Every row gives one point. Two turns around zero, p and q, are shown by what they do to some points. Write where each new point lands after one turn and then the other. Backwards means that the second turn is done in reverse. Each puzzle has new turns, and all numbers are rounded.

Turn p:
-.14 -.27 => .10 -.29
-.06 .03 => -.06 -.02
-.30 -.21 => -.06 -.36
.12 .23 => -.08 .25
.37 .22 => .10 .42
Turn q:
-.09 -.37 => -.25 -.29
.02 -.14 => -.05 -.13
.25 .26 => .34 .11
-.17 .26 => -.03 .31
Where do these land?
p, then q: .23 -.06 => .24 .01
p, then q: -.28 .31 => -.36 .21
p, then q backwards: .06 -.25 => .26 -.01

Turn p:
.02 .06 -.26 => -.08 .16 -.20
.03 .04 .27 => .14 -.07 .23
.14 -.10 .01 => .12 -.08 -.09
-.27 -.26 -.42 => -.44 -.10 -.34
.04 -.24 .16 => .08 -.28 .02
.03 .50 .23 => .16 .37 .38
Turn q:
.23 -.41 -.10 => -.22 -.43 .02
-.02 .15 .27 => .08 .19 .23
-.39 .25 -.09 => .04 .40 -.25
.17 .01 -.07 => .10 -.15 .00
Where do these land?
p, then q: -.12 -.02 -.31 => .00 .15 -.29
q, then p backwards: .00 .25 -.30 => .36 -.08 -.14
q, then p: .07 -.21 -.18 => -.18 -.17 -.15
q, then p backwards: -.12 .11 .47 => -.15 .44 .17
p, then q backwards: .17 -.13 .32 => .37 .11 .01

Turn p:
.14 .09 .05 -.12 => .08 .10 .10 -.13
-.09 .60 .23 -.01 => .04 .49 .34 .25
.13 -.18 .08 .42 => .31 -.28 -.11 .22
-.02 -.10 -.34 -.30 => -.24 .07 -.23 -.32
-.20 -.14 -.20 -.15 => -.30 -.05 -.16 -.09
.05 -.27 .18 .16 => .12 -.34 .05 .06
Turn q:
-.30 -.06 -.23 .22 => -.19 .18 -.32 .16
-.23 -.19 .05 .08 => -.30 .07 -.03 .03
.17 -.05 .09 .17 => .02 -.09 .13 .20
.13 -.21 -.09 -.02 => -.06 -.25 -.05 .04
.22 .51 .18 -.46 => .53 .09 .27 -.44
Where do these land?
p, then q: .38 .11 -.27 .20 => .42 -.25 -.16 .03
q, then p: -.29 -.12 .25 -.20 => -.34 .12 .26 .02
p, then q: -.11 .18 .15 .33 => .05 .06 .10 .40
p, then q: .19 .49 -.09 -.02 => .49 .18 .11 .01
p, then q backwards: -.22 -.38 .11 -.14 => .10 -.44 .07 -.13
p, then q: .10 -.25 .13 -.21 => -.19 -.16 .11 -.25
q, then p: -.05 -.04 -.27 .03 => -.04 .04 -.27 -.04

Turn p:
-.09 .25 .02 -.12 .17 -.29 => -.05 .25 .13 .15 .15 -.28
.21 .11 -.06 -.06 .19 .07 => .20 .23 .08 -.04 -.05 .05
.22 -.75 .14 .00 -.24 .06 => .16 -.43 -.45 -.34 .28 .30
-.13 .22 -.15 -.07 .17 -.03 => -.12 .27 .08 .08 -.10 -.10
.01 -.02 .07 .13 -.61 -.10 => .05 -.56 -.13 .13 -.12 -.21
-.16 .22 .17 -.06 .06 .38 => -.15 .00 .39 -.20 -.20 .06
-.01 -.14 -.32 -.04 .06 -.27 => -.03 .19 -.37 .13 .06 -.07
-.06 .11 .12 .22 .19 .17 => -.07 .04 .27 .09 -.02 .24
Turn q:
.27 .27 -.15 -.24 -.25 .24 => .05 -.05 -.33 -.47 -.09 .04
.11 .10 .31 -.15 .09 -.15 => .21 .15 .16 -.12 .25 -.01
.20 -.01 .08 .15 -.18 .33 => .25 -.19 -.07 -.11 -.27 .15
-.36 .24 -.01 -.22 -.35 .20 => -.29 .27 -.04 -.29 -.22 .33
-.12 -.03 -.08 -.14 .05 -.12 => -.19 .05 .01 .02 .14 -.02
-.07 .19 -.01 .23 .27 -.27 => .07 .28 -.01 .28 .05 -.28
-.21 -.37 -.13 .18 .24 .15 => -.13 -.23 -.01 .46 -.01 .15
.17 -.39 -.01 .18 .13 -.38 => .02 -.28 .29 .24 .15 -.36
Where do these land?
p, then q: -.05 .03 .20 -.02 -.16 -.10 => -.01 -.08 .18 .13 .14 -.05
q, then p: -.20 .17 .23 -.08 .31 -.21 => .08 .23 .40 .22 -.01 .05
p, then q: -.11 -.09 .34 .17 .37 -.02 => .27 .16 -.08 .26 .14 .33
q, then p: .28 -.07 .11 -.44 -.19 .16 => .03 .24 -.10 -.53 .07 .00
p, then q backwards: -.08 -.14 -.46 -.09 -.22 .35 => -.04 .23 -.32 .11 -.35 .35
q, then p: .21 -.14 -.23 .26 -.15 -.31 => -.04 -.19 -.25 .17 .37 -.20
p, then q: -.05 .23 -.18 .19 .04 .12 => .07 .07 .10 -.08 -.33 .04
